Rows are points. Examples show where two turns around zero, p and q, send a point. Write where each new point lands after one turn and then the other. Backwards means that the second turn is done in reverse. Each puzzle has new turns, and all numbers are rounded.

Turn p:
[ 6 -7] => [-9  1]
[20 55] => [ 25 -53]
[14 -1] => [-11  -9]
[-39 -47] => [-6 61]
Turn q:
[-39 -27] => [-25  40]
[  4 -17] => [-17  -3]
[35 44] => [ 42 -37]
Where do these land?
q, then p backwards: [ 41 -19] => [43 13]
q, then p backwards: [-53  48] => [-71   1]
p, then q backwards: [-24 -14] => [-27   5]
p, then q: [20 12] => [-22   7]
q, then p: [ 16 -26] => [ 8 29]

Turn p:
[ 27 -44 -13] => [-43 -17 -26]
[ 30  -6 -39] => [-43  25  -7]
[-44 -11 -20] => [ -8 -21  44]
[-23  29  37] => [52 -2  7]
[-27  -9  48] => [ 40 -39  -4]
[ 37  42 -13] => [  2  55 -15]
Turn q:
[12 -4 11] => [  9   0 -14]
[-66  11  19] => [-52 -45  13]
[-11  32  -8] => [  5 -19  29]
[ 16 -79   0] => [-24  56 -53]
[ 23  -8 -23] => [15 29  5]
[26 48  1] => [ 46 -21  21]
Where do these land?
q, then p: [18 73 14] => [-21 -27 -68]
q, then p: [-23 -56 -48] => [55 22 50]
p, then q: [-24  12   8] => [ 16  -2 -23]
p, then q backwards: [17 -4 20] => [13 -9 21]
q, then p: [ 11 -25   6] => [-8 21 17]

Turn p:
[  8  27  13 -65] => [-45  28  -6  48]
[-39 -15   8 -17] => [-22 -28  27   9]
[-25  23  31  30] => [ 36 -31   0  28]
[ 25  11 -36  -3] => [-12  19 -34 -21]
[ 32 -46 -17  55] => [ 43  14  12 -66]
Turn q:
[ 21  32  -1 -33] => [  6 -38  24 -23]
[-14 -42 -59 -54] => [ 29 -24  34  76]
[-14 -23   2 -39] => [27  8 33 19]
[ 7 -9 -2 28] => [ -5   7 -29   3]
[  2 -48  17  39] => [ 17  43 -43  11]
[-22  40  23  13] => [-37  12  13 -33]
[20 49 21 46] => [-37  -8 -33 -53]
Where do these land?
q, then p: [ 40 -66 -21 -20] => [ 40  47 -23 -50]
p, then q: [-51  27 -39 -27] => [-9 37  4 64]
q, then p: [15 35 42  4] => [-48  14  10  24]
q, then p backwards: [-17 -26  11  18] => [ 33  13   7 -12]
p, then q: [12 30  7 24] => [  1 -30 -27   8]
